Every row gives one point. Each copy is the shape, with its points in the same order, stretched, turned, moved and blurred by noise. Is it also mirrored, or only turned?

Shape (6 x 3):
-0.02	-0.09	-0.57
0.33	0.30	0.21
-0.46	0.20	-0.48
-0.50	-0.52	-0.37
0.54	-0.53	0.06
-0.37	0.38	-0.06
Copy 1 (6 x 3):
0.26	0.68	-0.08
-0.38	-0.50	0.24
0.80	0.75	-0.09
0.54	0.69	-0.47
-0.75	-0.37	-0.20
0.50	0.22	0.17
Copy 1 is: mirrored
Copy 2 (6 x 3):
-0.10	-0.77	-0.47
0.54	0.27	-0.16
-0.37	-0.28	-0.56
-0.63	-0.79	-0.02
0.42	-0.63	0.33
-0.10	0.22	-0.37
Copy 2 is: only turned
Copy 3 (6 x 3):
-0.53	0.15	0.48
0.48	-0.08	0.07
-0.54	0.12	-0.19
-0.44	0.83	0.12
0.25	0.51	0.93
0.07	0.09	-0.44
Copy 3 is: only turned

Shape (9 x 4):
-0.13	0.56	0.91	-0.37
0.59	-0.32	-0.13	0.47
-0.13	0.14	-0.15	0.17
-0.22	0.46	0.75	0.13
-0.57	0.25	0.37	0.02
0.34	-0.42	0.56	-0.38
-0.42	-0.62	-0.11	0.43
0.27	0.05	-0.42	-0.21
-0.35	0.35	-0.41	0.11
Copy 1 (9 x 4):
0.62	0.42	0.48	0.96
0.22	-0.13	-0.18	-0.87
-0.23	0.14	0.01	-0.07
0.50	0.71	-0.01	0.61
-0.27	0.62	0.43	0.44
0.75	0.01	0.84	-0.20
-0.48	0.64	0.32	-0.96
-0.20	-0.46	0.32	-0.07
-0.62	0.03	0.01	0.23
Copy 1 is: mirrored
Copy 2 (9 x 4):
-0.58	-0.53	0.27	-0.66
0.81	0.06	-0.39	-0.12
0.12	0.06	0.02	0.28
-0.47	-0.01	0.11	-0.46
-0.63	0.02	-0.01	0.19
0.07	-0.72	-0.53	-0.35
-0.15	0.33	-0.80	0.75
0.55	-0.38	0.14	0.26
0.03	0.14	0.31	0.58
Copy 2 is: mirrored
Copy 3 (9 x 4):
-1.06	0.79	-0.67	0.52
-0.15	-0.12	0.73	-0.30
0.16	0.04	0.05	-0.15
-0.82	0.39	-0.60	0.04
-0.09	0.03	-0.61	0.08
-0.53	0.20	0.25	0.65
0.62	-0.91	0.11	-0.23
0.24	0.34	0.47	0.09
0.49	0.09	-0.10	-0.25
Copy 3 is: mirrored

Shape (8 x 4):
0.14	0.18	-0.42	-0.38
-0.38	0.45	0.42	0.21
-0.46	-0.44	0.07	0.39
-0.04	0.52	-0.38	0.13
-0.13	-0.08	0.17	-0.23
0.09	-0.44	0.00	0.03
-0.51	0.13	-0.55	-0.64
0.41	0.63	0.37	-0.67
Copy 1 (8 x 4):
0.50	0.40	0.31	0.30
0.12	0.68	-0.29	-0.23
-0.55	-0.50	-0.18	-0.17
0.38	0.81	-0.38	0.34
0.13	0.07	0.36	-0.15
-0.05	-0.52	0.01	-0.10
0.18	0.58	0.98	0.35
1.01	0.95	0.42	-0.16
Copy 1 is: mirrored
Copy 2 (8 x 4):
0.05	0.05	-0.03	0.51
-0.11	-0.15	0.92	-0.67
-1.26	-0.32	0.42	-0.16
-0.03	-0.29	0.05	-0.08
-0.19	0.21	0.39	0.08
-0.78	0.07	-0.05	0.01
0.01	-0.27	0.56	1.01
0.96	0.60	0.26	-0.19
Copy 2 is: only turned

Shape (10 x 6):
-0.37	0.12	0.36	-0.12	0.05	-0.04
-0.44	-0.35	0.46	0.20	-0.53	-0.20
0.72	-0.17	0.51	0.10	-0.94	-0.22
0.40	-0.13	-0.33	-0.14	0.14	-0.26
-0.11	0.24	0.15	0.51	-0.32	0.62
0.47	-0.61	-0.50	0.05	0.26	-0.22
0.10	0.45	-0.54	-0.59	-0.09	0.52
0.45	0.07	0.45	0.27	-0.47	0.48
-0.03	-0.44	0.44	-0.31	-0.78	0.06
0.43	0.41	-0.43	0.54	-0.58	-0.29
Copy 1 (10 x 6):
0.23	-0.11	0.18	0.27	0.35	0.33
0.72	-0.17	-0.13	0.14	0.66	-0.37
0.86	-0.08	-0.93	-0.72	0.19	0.03
-0.36	0.09	-0.55	0.26	-0.42	0.33
0.52	0.43	0.53	-0.52	-0.13	-0.12
-0.62	-0.07	-0.60	0.28	-0.61	-0.19
-0.46	0.75	-0.12	-0.34	-0.05	0.70
0.50	0.10	-0.03	-0.89	-0.03	-0.02
0.44	-0.14	-0.56	-0.52	0.88	-0.26
0.72	0.72	-0.50	0.08	-0.83	0.26
Copy 1 is: only turned
Copy 2 (10 x 6):
-0.24	0.04	-0.35	-0.49	-0.19	0.35
0.35	0.47	-0.72	-0.84	0.28	0.21
0.72	-0.34	-0.37	-0.61	1.12	-0.67
0.38	-0.09	-0.20	0.26	0.04	-0.24
0.07	-0.06	0.50	-0.49	0.43	0.28
0.92	-0.08	-0.25	0.48	0.17	-0.10
-0.65	0.22	0.03	0.69	0.18	0.41
0.34	-0.58	0.35	-0.45	0.85	-0.05
0.24	0.21	-0.87	-0.32	0.90	0.34
0.45	0.28	0.31	-0.53	0.27	-0.88
Copy 2 is: only turned
Copy 3 (10 x 6):
0.45	-0.21	0.14	0.35	0.12	0.13
0.83	-0.09	0.13	0.22	0.52	0.06
0.20	-0.18	0.91	-0.48	0.81	0.32
-0.69	0.04	-0.20	-0.16	0.32	0.11
0.99	-0.52	0.08	-0.30	0.03	0.22
-0.95	-0.01	-0.52	-0.27	0.60	0.25
-0.09	0.25	-0.40	-0.21	-0.40	0.27
0.54	-0.53	0.64	-0.45	0.38	0.54
0.53	0.15	0.30	-0.05	0.59	0.53
0.14	-0.21	-0.04	-0.63	0.18	-0.48
Copy 3 is: mirrored
Copy 4 (10 x 6):
-0.35	0.20	-0.66	-0.02	-0.17	-0.12
-0.08	0.04	-0.94	0.37	-0.72	-0.15
0.37	-0.43	0.08	0.01	-0.92	0.29
0.18	0.09	0.42	0.04	0.32	0.42
-0.15	0.01	-0.02	0.18	-0.75	-0.79
0.19	-0.14	0.49	0.40	0.44	0.42
0.54	-0.15	0.40	-0.39	0.30	-0.28
0.00	-0.48	0.16	0.02	-0.71	-0.31
0.42	-0.70	-0.75	0.16	-0.63	0.02
0.31	0.75	0.78	-0.02	-0.71	-0.08
Copy 4 is: mirrored

Shape (12 x 6):
-0.40	-0.39	-0.43	0.84	-0.36	-0.11
0.61	0.44	0.00	-0.33	-0.25	-0.03
0.36	0.20	0.18	-0.38	0.21	0.49
-0.26	0.29	0.38	-0.16	0.77	0.59
-0.32	-0.31	-0.03	1.17	0.20	-0.27
-0.24	-0.82	-0.22	0.21	-0.24	-0.44
0.09	0.20	0.39	0.58	0.10	0.23
0.06	0.73	0.24	-0.49	-0.23	-0.34
0.64	0.28	-0.34	0.04	0.24	-0.20
0.40	0.79	-0.70	0.15	0.13	-0.50
0.20	0.24	0.45	-0.60	0.37	-0.04
0.28	-0.70	-0.02	0.36	-0.16	-0.16
Copy 1 (12 x 6):
-0.23	-0.86	-0.26	0.21	-0.12	0.67
-0.19	0.59	0.35	-0.22	-0.33	-0.45
0.19	0.40	0.32	-0.36	0.41	-0.38
0.14	-0.07	0.40	0.00	1.28	-0.06
-0.65	-0.87	-0.31	0.09	0.80	0.67
0.10	-0.24	-1.02	0.20	-0.11	0.34
-0.46	-0.35	0.19	-0.36	0.75	-0.12
-0.26	0.39	0.38	0.34	-0.21	-0.50
-0.35	0.43	0.27	-0.14	0.11	0.21
-0.65	0.21	0.70	0.46	-0.24	0.58
0.06	0.63	-0.04	0.03	0.60	-0.50
-0.10	-0.03	-0.79	-0.41	0.11	0.15
Copy 1 is: mirrored
Copy 2 (12 x 6):
0.15	0.16	0.70	0.52	0.07	0.34
-0.10	-0.04	0.32	-0.65	-0.28	-0.24
-0.25	-0.32	-0.50	-0.44	-0.45	0.09
-0.47	-1.03	-0.97	0.17	-0.35	-0.09
0.07	-0.89	0.31	0.69	0.52	0.43
0.10	0.54	0.01	0.06	0.71	0.22
-0.39	-0.92	-0.03	-0.01	0.10	0.48
-0.36	-0.03	0.46	-0.47	-0.13	-0.77
0.48	-0.56	0.24	-0.15	-0.41	-0.11
0.64	-0.51	0.91	0.37	-0.71	-0.78
-0.30	-0.46	-0.62	-0.61	-0.03	-0.45
0.12	-0.02	-0.10	-0.23	0.56	0.61
Copy 2 is: mirrored
Copy 3 (12 x 6):
-0.33	-0.87	0.09	-0.04	0.30	0.09
0.12	0.65	-0.16	0.40	-0.66	0.48
0.51	0.35	-0.30	0.27	-0.32	-0.33
0.80	-0.08	-0.11	-0.02	0.37	-0.92
-0.03	-0.74	0.10	0.44	0.73	-0.34
-0.56	-0.45	0.17	-0.02	0.12	-0.47
0.32	0.16	-0.43	0.42	0.35	-0.25
0.13	0.56	0.19	-0.16	-0.41	0.66
0.37	0.17	0.08	0.76	-0.54	0.29
0.40	-0.09	0.55	0.68	-0.63	1.15
0.44	0.60	-0.05	0.11	-0.17	-0.53
-0.23	0.00	-0.29	0.38	0.00	-0.58
Copy 3 is: mirrored
